Rows are points. A path goes straight from each point to the next, and from the last back to the first. The post is the endless flat space through its rows: a point in 2 columns, a line in 3, a plane in 4, and so on, so that a path can go around it. How many times does the path go around the post? Going back the other way cancels.
(in the rows, 100 means zero)

Post:
|  79 | 103 |  77 |
| 114 | 103 | 129 |
Path (31 x 3):
|  62 |  97 | 106 |
|  86 |  55 |  92 |
| 141 |  80 | 107 |
| 144 | 123 | 130 |
|  89 | 135 |  89 |
|  81 | 106 | 102 |
|  83 |  79 | 130 |
|  56 |  72 |  91 |
|  86 |  59 |  57 |
| 133 | 103 |  83 |
| 124 | 150 | 146 |
|  78 | 138 |  97 |
|  53 |  88 | 103 |
|  83 |  67 | 112 |
| 100 |  74 |  75 |
| 126 | 107 | 114 |
| 128 | 139 | 107 |
|  89 | 143 | 112 |
| 112 | 112 | 195 |
|  60 | 102 | 124 |
|  72 |  64 | 111 |
| 124 |  81 | 116 |
| 148 | 117 | 100 |
| 107 | 136 | 100 |
|  53 | 140 |  74 |
| 112 |  92 | 150 |
|  57 |  74 |  60 |
| 143 |  97 | 136 |
| 149 | 106 | 142 |
|  81 | 121 |  66 |
|  99 | 133 | 134 |
Times around: 5

Post (7 x 8):
| 100 | 114 | 125 | 117 | 114 | 116 | 144 | 107 |
|  47 |  76 | 133 | 111 |  85 | 121 |  73 |  93 |
| 114 |  62 |  62 |  86 | 104 |  90 | 127 | 119 |
| 109 | 124 | 130 |  54 | 124 |  93 | 107 | 126 |
|  78 | 116 | 129 | 112 | 119 |  61 | 105 | 114 |
|  94 | 120 |  94 | 100 | 142 | 123 | 113 | 107 |
|  55 |  69 | 113 |  60 |  87 | 102 |  98 |  91 |
Path:
| 155 | 118 |  83 | 104 | 143 |  84 | 152 | 104 |
|  96 |  79 | 104 |  82 | 125 | 113 | 171 |  94 |
|  60 |  49 |  99 | 133 |  93 |  85 |  98 | 122 |
| 104 |  63 | 151 | 123 |  38 |  97 |  90 | 158 |
|  57 |  82 |  78 | 105 |  69 | 105 | 134 |  97 |
|  77 |  95 | 109 | 126 | 125 | 120 | 105 | 146 |
| 104 | 106 | 130 | 102 | 121 |  75 | 117 | 130 |
|  67 | 130 | 143 | 125 | 154 | 103 |  72 |  78 |
| 123 | 109 |  85 | 104 | 123 | 109 |  78 | 114 |
|  35 |  82 |  99 | 109 |  70 | 119 |  53 |  97 |
|  96 | 103 | 109 | 111 | 110 | 110 | 141 | 142 |
|  31 |  37 | 118 |  96 |  82 |  97 |  99 |  95 |
|  60 | 137 | 127 |  57 | 134 |  84 |  69 | 148 |
|  69 | 113 |  61 | 103 | 115 |  71 |  75 | 122 |
| 162 | 116 | 116 |  96 |  94 |  99 | 107 | 122 |
| 137 |  81 | 108 |  80 | 101 |  96 | 151 | 105 |
|  18 |  66 | 122 | 127 | 122 | 125 |  70 |  84 |
|  41 | 119 | 132 | 138 | 119 | 168 | 124 |  91 |
|  65 |  88 | 115 |  99 | 106 | 134 | 138 | 112 |
|  95 |  85 | 116 | 113 | 131 |  73 | 107 | 120 |
| 135 |  85 | 101 |  46 | 103 | 124 | 150 |  80 |
| 100 | 107 | 107 |  93 |  91 |  55 | 115 |  95 |
|  99 | 132 |  39 |  90 | 144 |  93 | 135 | 115 |
|  47 | 109 | 108 | 195 | 106 | 153 |  63 |  47 |
|  81 | 109 | 119 |  85 | 124 |  98 | 113 |  87 |
| 108 |  51 | 145 |  48 |  52 | 141 |  97 |  79 |
|  97 | 121 | 106 |  80 |  98 | 162 | 150 |  78 |
| 132 | 120 |  97 | 109 | 120 | 133 | 141 | 117 |
Times around: 0
